Each point is reached from the start by the listed moves, each made once or not at all, plus a little noise. Is the number of moves made odd or even? Then give how often each move was made.

Moves:
(1): 5.4,-23.3,-19.3,36.9,-7.7
(2): 30.8,15.0,-12.8,-25.7,-2.0
Start: 10.2,1.9,6.7,-4.6,29.0
Points:
4.1,-2.1,4.5,-5.3,31.0 => even (0, 0)
41.9,-6.1,-21.2,7.8,18.0 => even (1, 1)
42.4,18.5,-4.9,-27.7,27.6 => odd (0, 1)

Moves:
(1): -3.1,6.0,0.4,-24.0,2.7,-6.5,-14.2,11.2,-18.7,-10.9,-3.8
(2): 10.7,33.1,7.9,-9.4,-26.6,-14.9,20.7,28.8,-3.4,-14.0,-11.2
(3): -0.9,3.6,0.9,11.0,-6.0,-1.9,14.8,1.6,-13.8,0.6,-3.3
(4): 16.3,20.7,5.7,-0.6,8.1,2.4,4.6,1.4,-2.4,6.6,-1.0
(5): -6.8,-5.9,-9.6,-6.3,12.3,-12.5,-6.9,-3.9,4.2,-9.8,35.5
(6): -13.0,-9.1,5.0,11.5,-20.3,-5.7,-23.2,1.3,-21.8,-14.1,10.1
(7): -2.5,8.1,2.4,31.5,5.2,6.9,-6.9,20.2,-2.8,0.5,4.7
(8): -20.2,7.4,30.7,17.2,17.0,-3.3,-5.5,5.7,-11.9,13.2,-15.8
(9): 23.5,8.4,8.7,12.5,22.9,16.3,4.7,5.0,-5.0,-21.6,19.9
Start: -0.9,4.9,-7.4,4.5,3.6,-8.9,5.2,2.0,3.1,18.7,-6.5
Points:
-33.7,41.7,32.3,60.0,-14.7,-39.9,-2.2,55.7,-46.5,-3.0,14.0 => even (0, 1, 1, 0, 1, 1, 1, 1, 0)
-17.0,1.8,-2.2,-8.3,-14.0,-19.7,-31.6,16.5,-37.1,-6.0,-1.5 => even (1, 0, 0, 0, 0, 1, 0, 0, 0)
-43.6,3.0,19.8,2.6,15.8,-37.0,-45.3,16.6,-45.5,-3.2,19.6 => even (1, 0, 0, 0, 1, 1, 0, 1, 0)
19.6,53.4,-4.0,-11.4,-2.2,-33.5,23.4,27.5,1.9,1.0,15.6 => odd (0, 1, 0, 1, 1, 0, 0, 0, 0)
-7.2,39.8,30.3,52.7,33.2,-3.3,-1.7,29.0,-13.6,39.4,-19.0 => odd (0, 0, 0, 1, 0, 0, 1, 1, 0)
14.6,51.2,39.1,20.8,49.0,-2.3,10.9,27.8,-48.3,7.3,-9.3 => odd (1, 0, 1, 1, 0, 0, 0, 1, 1)
-25.4,26.2,25.7,30.9,28.8,-12.2,-22.0,39.1,-30.0,22.2,-20.0 => odd (1, 0, 0, 0, 0, 0, 1, 1, 0)

Moves:
(1): 0.4,-3.5,-13.8,-7.3,-10.1,-1.1,-10.2,-6.8,10.4,-16.4,6.6,1.5,-22.3,-20.3,-31.6,18.0,28.0,-14.4
(2): 26.9,3.9,2.6,-11.7,20.4,16.2,-2.6,-7.2,-14.5,7.5,-5.8,-15.4,-12.9,11.4,-12.2,14.2,19.3,7.0
(3): 11.8,-31.5,-2.3,6.1,20.5,6.7,19.9,-5.6,-4.1,5.8,-12.6,-4.4,11.8,-1.4,1.5,2.5,6.6,14.8
(4): 19.1,14.9,-8.9,-9.1,-1.3,-20.1,24.8,-4.9,15.7,-4.3,-3.6,-2.3,-15.4,-2.6,-11.0,-20.9,5.1,0.5
(5): 50.5,-5.5,-4.3,1.4,20.2,-1.8,11.3,22.2,-8.9,-11.5,2.1,6.8,-19.3,22.1,-7.4,16.8,24.1,9.1
(6): 13.9,-22.4,21.6,-5.2,15.6,28.1,20.3,12.9,11.9,-17.0,-22.3,9.7,-6.3,14.3,1.5,-5.7,-9.5,1.0
(7): -5.7,31.2,-6.5,-3.5,-1.6,-24.8,-17.3,15.2,-8.6,-3.5,3.6,14.1,-34.7,-8.8,-18.3,4.2,-8.1,1.9
(8): 18.6,3.1,0.5,13.3,-18.8,-12.6,27.7,13.2,-4.6,-1.3,-5.6,14.4,6.3,-8.7,-3.9,-4.0,-0.8,-2.9
(9): -0.5,12.7,0.1,-7.5,5.0,-5.7,6.2,9.9,6.5,6.0,9.5,-13.0,5.8,-13.7,-0.9,7.4,-5.2,1.4
(10): -13.9,-5.7,-6.8,5.8,13.8,4.8,-7.6,-20.9,0.5,5.4,-9.7,-14.3,10.4,-1.2,11.1,13.3,-0.1,-9.2
(11): -1.2,-7.7,-8.4,0.5,-8.4,-4.4,13.6,-15.7,10.4,5.1,-1.7,-4.4,6.3,-1.1,2.1,5.2,-14.6,1.9
(12): 7.7,-4.7,-16.2,0.7,2.3,-7.7,3.9,1.7,9.5,11.1,-7.8,8.9,13.3,5.7,-6.2,0.5,-1.8,-2.1
(13): -3.3,6.8,1.6,-11.2,-10.5,-7.2,-15.4,16.7,-7.5,1.4,2.0,-8.9,-12.5,-1.5,6.9,-10.9,-2.5,-7.3
(14): -24.5,-10.8,8.8,5.2,19.2,-13.6,-18.8,4.2,-6.1,28.2,13.6,28.6,-3.5,26.5,11.2,10.6,26.2,-27.0
(15): -5.1,10.6,0.1,-0.6,-4.7,5.1,-1.2,12.8,2.9,-0.1,-5.3,-7.5,-11.8,0.8,-3.7,-1.9,4.4,9.2
(16): 9.1,0.5,-0.4,-4.0,-0.9,-3.9,-8.7,-17.4,-0.9,7.9,-3.0,-1.1,11.8,-13.0,12.9,16.2,10.8,6.5
(17): -1.0,8.5,-14.4,4.2,-11.9,18.5,-11.3,-20.6,-5.9,3.9,16.5,11.1,-1.1,-30.1,18.2,14.5,7.7,1.8
(18): -17.3,-2.1,1.9,-16.8,8.7,-4.7,15.3,19.3,-15.5,-3.2,-10.2,0.0,16.6,24.7,11.8,-10.1,-9.8,5.7
Start: -1.7,3.0,6.7,3.7,17.8,9.0,20.9,13.9,-23.3,1.8,9.7,-11.5,15.7,9.8,-1.2,9.3,-24.5,-3.7
Points:
15.6,-7.0,-26.0,-7.5,43.9,-3.7,55.0,-14.3,7.8,-2.0,-1.1,-44.1,7.0,-28.0,-32.1,27.2,10.5,-11.4 => odd (1, 0, 1, 1, 0, 0, 0, 0, 1, 1, 0, 0, 0, 0, 0, 0, 0, 0)
2.6,-41.7,-10.4,-31.3,64.2,-7.8,94.9,42.0,19.1,18.0,-23.2,4.4,9.9,44.2,-25.1,17.6,5.7,-12.1 => even (1, 0, 1, 1, 0, 1, 0, 0, 1, 0, 1, 1, 0, 1, 1, 0, 0, 1)
42.6,17.5,-49.2,3.3,37.4,5.0,29.4,-6.9,-34.6,19.8,4.5,-8.9,-7.6,-56.0,-44.1,79.2,21.3,-5.6 => odd (1, 1, 1, 0, 0, 0, 1, 1, 1, 1, 0, 1, 0, 0, 0, 0, 1, 0)
56.8,11.3,-26.4,-25.8,41.9,-10.8,26.6,65.9,-61.1,26.5,29.3,23.0,-15.2,26.1,-14.8,65.1,60.7,-32.5 => even (1, 1, 0, 0, 1, 0, 0, 1, 1, 0, 0, 1, 1, 1, 0, 0, 1, 1)
-42.0,28.9,-5.3,-29.1,66.3,-49.3,27.5,60.9,-40.0,37.7,-3.7,-18.3,-16.9,32.0,6.1,3.8,-8.5,-15.2 => odd (0, 0, 1, 1, 0, 0, 1, 0, 1, 1, 0, 0, 1, 1, 1, 0, 0, 1)

Moves:
(1): -2.7,2.9,9.5,11.9,-2.6,-10.6,-6.4,-5.4,-6.5,-2.1,4.6,7.5,3.6,-9.6,25.9,-12.0,9.9,2.3,-4.8,-4.0,8.8,7.6,10.0,-1.5
(2): -0.9,12.8,-13.1,-5.4,-5.2,1.2,-5.3,2.7,1.3,7.7,-4.1,-9.8,-3.7,-12.8,-8.9,7.4,1.4,-8.9,2.1,-14.8,-1.6,-2.8,-10.1,10.7
(3): -0.4,-8.2,-1.9,-2.6,5.2,-1.7,1.4,-0.6,-1.0,7.2,-6.3,13.0,-5.7,2.0,-2.5,4.9,-2.7,-1.8,2.7,-10.3,-1.7,0.7,-4.6,-1.5
(4): -8.9,-10.6,18.5,3.1,-0.5,-2.6,-10.8,-28.5,-10.0,0.0,2.9,19.1,7.8,10.6,2.4,-22.1,1.7,9.6,9.9,12.1,-8.4,8.6,-3.2,-2.9
(5): -13.3,2.4,2.1,0.7,-7.2,-0.2,-9.2,-3.9,-3.4,10.6,3.3,4.8,-14.7,-10.7,3.7,-7.9,7.6,2.2,0.2,6.5,-8.2,-10.0,4.4,-1.2
(6): 3.2,10.9,8.7,8.1,-2.9,2.8,-3.9,-7.2,2.1,-2.2,-2.1,8.9,4.9,1.1,0.6,-7.7,-3.7,-0.4,-5.9,-0.6,2.3,-9.7,0.5,-2.3
(7): 6.6,-8.2,5.0,-13.6,9.3,-5.1,-1.6,-8.1,6.9,0.3,1.2,8.7,9.9,1.2,-2.9,11.3,2.8,-7.7,-9.5,9.3,-1.1,-4.7,-0.2,0.0
(8): -2.3,9.5,-0.5,9.7,-4.9,9.9,-2.8,7.0,9.3,0.8,6.8,16.9,5.1,6.4,-9.9,-7.9,-1.7,-4.8,7.2,1.9,0.7,9.3,-24.0,-0.5
(9): -0.3,-2.8,-2.2,1.3,-7.1,8.3,-11.4,12.1,0.9,3.8,-0.8,-6.4,-3.0,4.7,-11.0,-7.1,9.3,3.5,-1.5,-12.3,-2.2,-9.3,1.3,-0.2
(10): 6.4,-4.6,0.7,1.5,8.2,2.9,-5.4,4.6,5.5,-6.9,-1.1,-0.6,10.6,0.9,-6.9,-1.8,-5.3,4.7,8.8,4.4,-7.9,-10.8,3.6,8.0
(11): 3.5,3.5,-1.5,-3.3,-4.1,-3.1,-9.2,3.8,-3.3,0.2,-0.3,-7.7,-0.5,-2.2,4.8,-7.9,1.9,2.7,3.0,-4.1,2.4,3.0,7.4,-7.0
(12): -1.3,2.6,12.6,3.0,-17.2,3.2,-5.5,4.6,-7.7,8.3,-8.3,0.3,0.7,-14.5,5.1,2.4,5.8,2.5,-3.0,-5.7,-3.8,-3.6,-1.2,-3.3
(13): 15.5,-8.9,-13.6,2.3,4.9,1.3,-4.4,3.5,-9.5,-9.5,-4.4,-14.7,5.3,11.8,3.6,4.9,3.4,14.0,2.9,3.8,2.9,-2.5,-1.0,3.5
(14): 3.6,-3.8,-3.1,7.5,-12.4,2.0,4.8,-8.9,-9.4,-14.8,-15.0,4.5,6.1,6.1,1.5,-7.1,2.2,22.5,6.3,-3.1,5.7,8.4,3.2,-6.7
(15): -2.2,17.5,8.5,-0.4,-6.7,-4.9,3.1,0.3,4.2,2.0,4.8,0.9,6.2,-0.9,4.0,15.4,3.2,-6.7,8.0,0.3,7.6,-5.7,13.5,-1.9
(16): -8.6,7.0,7.5,2.6,-13.7,0.1,3.5,4.4,8.9,-10.1,-9.1,3.9,-6.6,12.2,1.1,-2.1,1.6,-9.6,-0.5,-11.7,-2.6,-11.2,3.4,2.4
(17): -0.4,0.1,5.0,12.6,-0.9,-0.5,-10.1,4.3,12.9,-2.6,-0.1,2.7,9.0,3.7,0.9,5.7,-5.4,-3.0,-2.5,1.3,5.0,0.8,3.4,-5.3
(18): 0.1,-0.5,8.3,2.2,-2.8,-1.6,-3.7,2.5,-5.9,-20.4,5.6,4.0,7.7,5.8,10.4,19.4,-7.8,1.1,-4.2,-6.9,7.3,-14.0,10.4,-7.3
(19): -2.7,-4.1,10.3,4.4,3.7,-16.5,0.0,-2.0,-13.8,-14.8,-13.3,2.3,-5.5,2.5,-1.9,-0.5,1.4,2.8,3.2,-4.1,9.7,-10.2,1.3,-6.1
(20): -0.9,-4.5,-1.1,1.7,1.5,-7.1,-1.7,-7.1,-2.3,0.6,3.0,2.5,7.5,13.1,-9.9,-22.3,-7.7,24.5,2.8,4.1,-3.7,-1.5,-13.9,1.3
(21): 8.1,-5.6,4.7,-1.0,2.5,-3.0,-1.7,-8.8,8.4,-2.7,6.4,-0.6,0.8,1.6,2.1,0.1,0.3,2.2,3.5,9.1,4.8,-4.8,0.7,-2.7
(22): 6.6,2.5,10.6,-6.7,9.5,0.2,-8.8,0.4,9.3,7.4,10.1,0.8,1.8,-1.3,-2.9,7.7,-6.4,6.3,-1.5,7.6,-1.7,6.0,-1.2,11.0
(23): 4.5,-8.7,4.9,-2.1,-2.2,1.0,-5.2,-0.4,-5.8,1.3,0.9,3.3,1.9,-3.5,2.8,1.8,-3.0,-5.1,-1.2,5.0,13.5,-6.1,4.3,7.3
(24): 9.3,15.4,-4.6,21.5,-14.0,-2.5,-10.4,0.7,14.6,3.8,22.7,15.8,13.9,8.3,-15.1,-0.7,-7.1,-11.1,1.3,-5.3,-12.9,5.7,-1.2,2.0
Start: 6.9,9.7,-3.2,-3.6,-27.9,8.0,21.2,-0.3,8.2,10.5,-6.5,12.2,-3.3,-14.6,-15.5,5.5,-9.4,-4.2,-2.7,10.1,13.6,-14.6,-2.1,1.8
Points:
28.0,-4.0,43.3,-5.8,-26.9,8.7,-5.7,-41.8,29.5,-1.5,12.3,66.9,46.1,6.8,-25.6,2.2,-14.8,18.4,26.4,55.0,27.6,-13.3,-5.5,14.3 => odd (0, 0, 0, 1, 0, 0, 1, 1, 0, 1, 0, 0, 0, 1, 1, 0, 0, 0, 0, 0, 1, 1, 1, 0)
13.0,-9.0,56.7,22.8,-43.0,-17.1,-39.8,-41.2,0.2,-35.6,-7.2,68.2,29.7,37.1,-9.0,-31.5,-16.6,25.0,7.3,37.3,38.1,-66.1,-10.9,-19.1 => even (0, 0, 0, 1, 1, 1, 1, 1, 0, 0, 1, 0, 1, 0, 0, 1, 1, 1, 1, 1, 1, 0, 1, 0)
12.2,13.4,94.9,42.6,-70.1,-8.9,-34.8,-30.4,6.7,-24.2,-28.7,60.7,32.6,-0.9,6.1,-23.2,1.0,27.7,15.9,8.8,45.4,-52.8,37.7,-3.9 => even (1, 0, 0, 1, 0, 1, 0, 0, 1, 1, 0, 1, 0, 1, 1, 1, 1, 0, 1, 0, 1, 1, 1, 0)
33.9,5.7,20.9,-20.6,-17.7,-10.6,-7.0,4.4,20.3,-20.0,-3.3,23.2,33.4,28.1,-18.9,36.2,-27.8,24.1,10.2,8.8,16.5,-54.9,13.9,9.8 => even (0, 0, 1, 0, 0, 0, 1, 0, 0, 1, 1, 0, 1, 0, 1, 1, 0, 1, 0, 1, 0, 1, 0, 0)
6.5,10.8,2.0,27.0,-34.0,-7.9,-35.2,-3.1,4.2,8.8,-17.8,47.6,6.0,0.6,-29.3,-27.7,6.7,17.0,-7.1,-10.1,24.0,-47.5,-35.2,-2.0 => even (1, 1, 1, 0, 1, 1, 1, 1, 1, 0, 0, 0, 1, 0, 0, 0, 1, 0, 1, 1, 0, 0, 0, 0)
11.1,32.5,46.0,63.8,-79.2,-17.4,-35.8,-6.4,4.7,-47.4,-10.6,59.6,26.6,-1.0,11.2,-16.7,-17.3,4.3,0.9,-12.6,36.5,-62.4,47.7,-16.4 => even (1, 0, 0, 0, 1, 1, 0, 0, 0, 1, 1, 0, 0, 1, 0, 1, 1, 1, 1, 0, 0, 0, 1, 1)
20.7,19.5,49.6,26.3,-48.1,-7.2,-49.2,-28.4,-4.4,2.5,12.3,84.7,27.1,5.4,-21.8,0.9,-13.3,11.1,4.3,16.4,2.1,-36.5,-11.5,-14.5 => odd (0, 0, 1, 1, 1, 1, 1, 1, 0, 0, 1, 1, 1, 0, 0, 0, 0, 1, 1, 0, 0, 1, 0, 1)
34.1,18.8,-17.7,16.7,-39.1,25.3,-28.4,14.9,28.0,14.4,-11.5,16.8,8.9,0.7,-37.7,-3.2,-7.2,-1.0,9.6,-17.4,28.3,-30.0,-26.5,-2.8 => odd (0, 1, 1, 0, 0, 1, 0, 1, 1, 0, 1, 0, 1, 0, 0, 0, 1, 0, 0, 0, 1, 0, 0, 0)
-13.9,14.0,46.2,12.7,-61.6,-7.5,-13.1,-0.7,15.6,-2.3,-10.5,42.8,8.5,-26.8,29.1,22.3,6.7,-14.2,-27.1,-0.2,19.0,-52.8,27.7,-15.2 => odd (1, 0, 0, 0, 1, 0, 1, 0, 0, 0, 0, 1, 0, 0, 0, 1, 1, 1, 0, 0, 0, 0, 0, 0)
1.4,-13.0,54.8,16.8,-63.8,-11.0,-17.8,-34.4,-24.0,-33.7,-33.9,84.7,33.6,29.6,-13.6,-6.6,-8.2,42.8,31.8,16.2,22.6,-71.0,-7.7,-8.9 => odd (0, 0, 1, 1, 1, 0, 1, 1, 0, 1, 0, 1, 1, 1, 1, 1, 0, 1, 1, 1, 0, 0, 1, 0)
42.8,5.1,24.4,6.4,-24.6,1.4,-6.9,-6.6,28.2,5.6,-17.9,30.7,37.1,-5.8,-13.2,39.3,-8.6,-1.4,3.8,20.8,21.9,-53.5,13.1,-5.8 => odd (0, 0, 1, 0, 0, 1, 1, 0, 0, 1, 0, 1, 1, 0, 1, 0, 1, 0, 0, 0, 1, 0, 0, 0)
54.2,16.4,27.3,44.8,-53.1,11.7,-57.1,12.3,23.2,2.2,13.0,34.2,45.6,-17.5,-11.4,29.8,-18.4,3.0,-4.4,-17.8,26.8,-56.7,14.9,19.4 => even (1, 1, 1, 0, 0, 1, 0, 0, 1, 1, 0, 1, 1, 0, 0, 0, 1, 1, 0, 0, 1, 1, 1, 1)

Moves:
(1): 1.8,-7.8,1.0,1.1,-11.0,-3.1,3.5,6.5,6.0,3.1,-18.8,13.6,-0.3,14.2,6.0,4.2,5.4,5.0,10.1,-6.3,0.9,-4.3,13.5,5.2,-6.9,-0.2
(2): 1.8,1.9,2.0,-5.7,19.9,-10.4,-2.3,15.5,1.0,-1.7,0.7,5.8,-9.4,-3.6,-16.5,-3.0,-3.8,-5.3,-4.2,-1.1,6.7,5.7,-1.9,3.7,9.1,6.0
(3): -3.2,-3.8,9.5,-3.9,-7.2,-3.4,3.9,-11.0,0.1,16.8,7.1,-1.0,-15.5,5.3,-6.0,-5.5,-0.8,-5.8,3.6,7.5,-1.9,3.7,-2.3,6.4,9.5,-9.6
(4): 2.0,-8.3,1.1,-0.8,-9.7,3.1,4.6,4.9,8.5,3.5,-8.2,12.8,-5.6,3.9,-5.9,3.2,5.0,-1.7,3.9,-8.3,14.5,-12.9,-8.6,3.6,-3.4,19.5
(5): 2.5,9.2,-7.8,2.4,5.1,-4.5,7.7,7.6,-5.9,-0.5,-6.2,-3.2,-16.7,1.7,8.0,10.0,7.6,-2.3,-3.4,4.0,1.5,-2.8,-6.0,-1.1,10.1,-7.7
(6): 6.6,-5.4,-3.1,6.1,3.8,-5.8,-2.7,5.7,-5.4,4.7,-6.7,2.8,-2.8,3.0,-4.4,10.9,-5.3,2.3,3.7,-3.6,11.8,-11.3,19.2,6.6,8.2,11.1
(7): -15.0,-1.6,10.7,1.8,-2.5,-7.2,-14.8,-4.7,-6.9,-4.8,4.2,7.8,3.3,3.3,-4.4,-7.4,-8.0,-3.6,-8.6,-1.6,-8.0,-12.2,-4.9,-20.6,-15.4,15.5
(8): 4.3,2.1,1.3,3.4,4.9,7.8,1.8,10.9,-4.5,-3.2,7.5,-18.2,-5.6,-5.8,-1.3,-4.3,-10.9,-6.8,-11.2,3.9,-18.2,4.9,-6.0,-9.0,1.1,4.8
(9): 2.2,-0.5,3.6,0.3,2.2,-0.6,0.9,1.3,4.4,1.9,2.2,-1.1,8.2,2.0,3.4,0.5,-8.2,-4.0,9.8,-3.0,8.6,-8.3,9.7,-11.8,8.3,-4.3
(10): 11.8,1.8,-16.4,-0.1,6.6,-3.2,8.4,-1.5,1.5,10.3,0.3,8.7,-6.5,2.0,-15.4,20.2,-8.9,-7.0,2.8,-4.2,0.0,7.4,-0.4,-3.8,-5.0,3.1
(11): 5.1,-1.2,0.5,-4.2,7.6,-4.8,-5.6,-4.3,-1.7,-0.2,-1.8,-12.4,-1.4,11.6,-8.8,-8.2,11.7,2.1,13.0,12.5,9.9,6.9,6.7,5.5,11.9,11.7
(12): -2.3,6.2,5.9,4.7,-1.3,0.4,3.0,0.3,-1.1,-5.0,0.5,-2.5,-4.3,6.6,-3.8,2.1,-13.1,5.5,-6.6,-9.8,-3.8,-6.9,-3.4,-4.7,-9.1,9.0
(13): -4.4,17.3,-5.3,-1.4,4.4,7.2,-2.5,17.8,-8.0,3.1,2.1,-5.7,1.3,3.3,2.2,6.6,4.4,-4.8,-1.6,12.9,9.0,3.9,17.2,0.1,5.5,3.9
(14): -2.9,-13.2,-5.1,4.8,-2.6,-9.1,0.9,-6.4,2.5,-3.7,10.7,19.5,1.6,-6.7,13.8,-10.4,2.0,-1.9,15.4,-6.2,11.8,11.6,1.4,0.9,-5.2,1.9
(15): -10.4,4.4,-4.2,-3.0,-2.2,-5.8,-0.2,5.9,-10.6,-15.3,-0.9,-10.7,-0.4,-0.4,-14.9,-2.7,-7.8,5.3,-1.0,2.0,5.6,1.9,-2.2,-14.6,-0.9,5.7
(16): 6.8,-0.1,-12.6,-9.1,7.6,16.8,1.3,12.1,6.6,-14.8,-3.2,-7.6,-20.1,4.9,-0.7,16.0,-1.4,-0.9,-11.6,5.0,2.3,-2.7,2.2,4.2,12.0,-2.2
(17): 7.7,1.7,-5.7,5.7,-7.5,-12.9,-0.7,2.0,9.3,2.5,10.2,-7.5,1.8,-10.7,5.0,6.9,4.2,-9.6,-2.2,-6.1,-1.0,8.3,7.3,7.5,-13.9,-15.5
(18): 12.1,9.0,6.7,-2.1,4.0,-4.7,10.5,7.8,-3.2,-0.7,8.0,2.2,-8.3,1.1,-7.5,7.3,-1.1,-6.7,-11.0,8.3,2.3,-2.1,6.9,-2.4,-0.2,-7.7
(19): 3.8,-2.1,-5.0,-4.0,-1.0,0.5,2.8,2.3,-3.0,-0.5,-2.6,4.3,-4.5,1.9,3.0,1.8,-2.4,7.5,4.0,-16.9,-0.9,-14.5,6.1,-0.4,-7.5,13.0
(20): -2.2,12.0,0.7,3.3,-9.4,4.0,-3.6,-0.3,1.0,-9.5,5.1,9.1,5.3,0.7,2.5,-2.4,-15.8,1.8,0.4,0.4,-8.5,-10.2,-13.4,-10.2,6.1,5.6
(21): 7.1,3.4,-12.8,-5.0,1.1,-1.3,8.4,1.6,-2.5,-4.7,-9.9,-2.1,-5.0,8.6,-8.0,2.2,-5.5,-7.0,-17.5,-12.1,7.1,-6.4,12.1,-9.5,13.0,4.4
(22): -1.0,-0.1,-5.0,9.4,5.2,3.5,-1.4,-0.2,-6.3,0.1,-10.2,-1.1,-0.4,8.9,-8.9,-8.3,13.5,-1.8,20.0,-9.0,5.8,-9.5,28.3,3.8,7.6,-0.4
(23): -8.9,-3.1,-0.1,-12.9,1.6,-9.1,-6.8,-2.6,-16.7,-21.0,-13.4,-11.1,9.5,13.8,-14.0,-5.0,-4.2,-18.3,9.4,17.2,17.0,3.2,-7.4,1.9,5.3,4.4
(24): 4.2,-2.1,6.4,2.3,-0.9,-11.9,-8.2,-0.4,5.2,11.6,3.8,18.8,-2.0,13.6,-8.8,-3.6,-10.2,-0.8,-3.3,4.5,10.0,-9.2,-18.9,-1.2,0.5,3.3
Start: 8.3,22.6,0.3,5.6,-7.5,-15.3,-5.0,-3.7,-2.2,1.5,11.5,12.6,3.4,-4.6,-10.4,-12.9,5.2,0.7,-1.2,2.8,18.5,-7.2,-12.1,-0.7,-24.0,1.6
Points:
0.7,34.2,-19.0,7.2,-0.1,-47.5,-17.8,18.7,-49.6,-31.9,1.2,34.1,-1.8,39.6,-75.2,-8.8,-11.2,-33.6,44.8,22.9,89.4,-29.9,31.1,-28.8,-8.7,76.2 => even (0, 0, 0, 1, 0, 1, 1, 0, 0, 1, 1, 0, 1, 1, 1, 0, 0, 1, 0, 1, 0, 1, 1, 0)
29.4,8.1,-29.8,-17.7,-4.5,-52.4,-12.4,17.3,-22.2,-13.9,-0.8,-2.4,-51.3,50.3,-94.9,10.8,-39.9,-42.4,-16.5,2.7,66.7,-40.1,-8.8,-24.1,-7.6,70.5 => even (0, 0, 1, 1, 0, 1, 1, 1, 0, 1, 1, 0, 0, 0, 1, 1, 1, 0, 1, 0, 1, 0, 1, 1)
-0.5,19.7,15.1,19.8,-36.9,-42.4,-13.5,19.9,-14.2,7.9,-1.6,43.5,-37.0,35.2,-39.8,-10.2,-35.9,-5.7,-7.4,4.1,25.6,-60.7,-40.5,-35.2,-14.2,50.3 => even (1, 0, 1, 1, 1, 1, 1, 1, 0, 0, 0, 0, 0, 0, 1, 0, 0, 0, 0, 1, 0, 0, 0, 1)
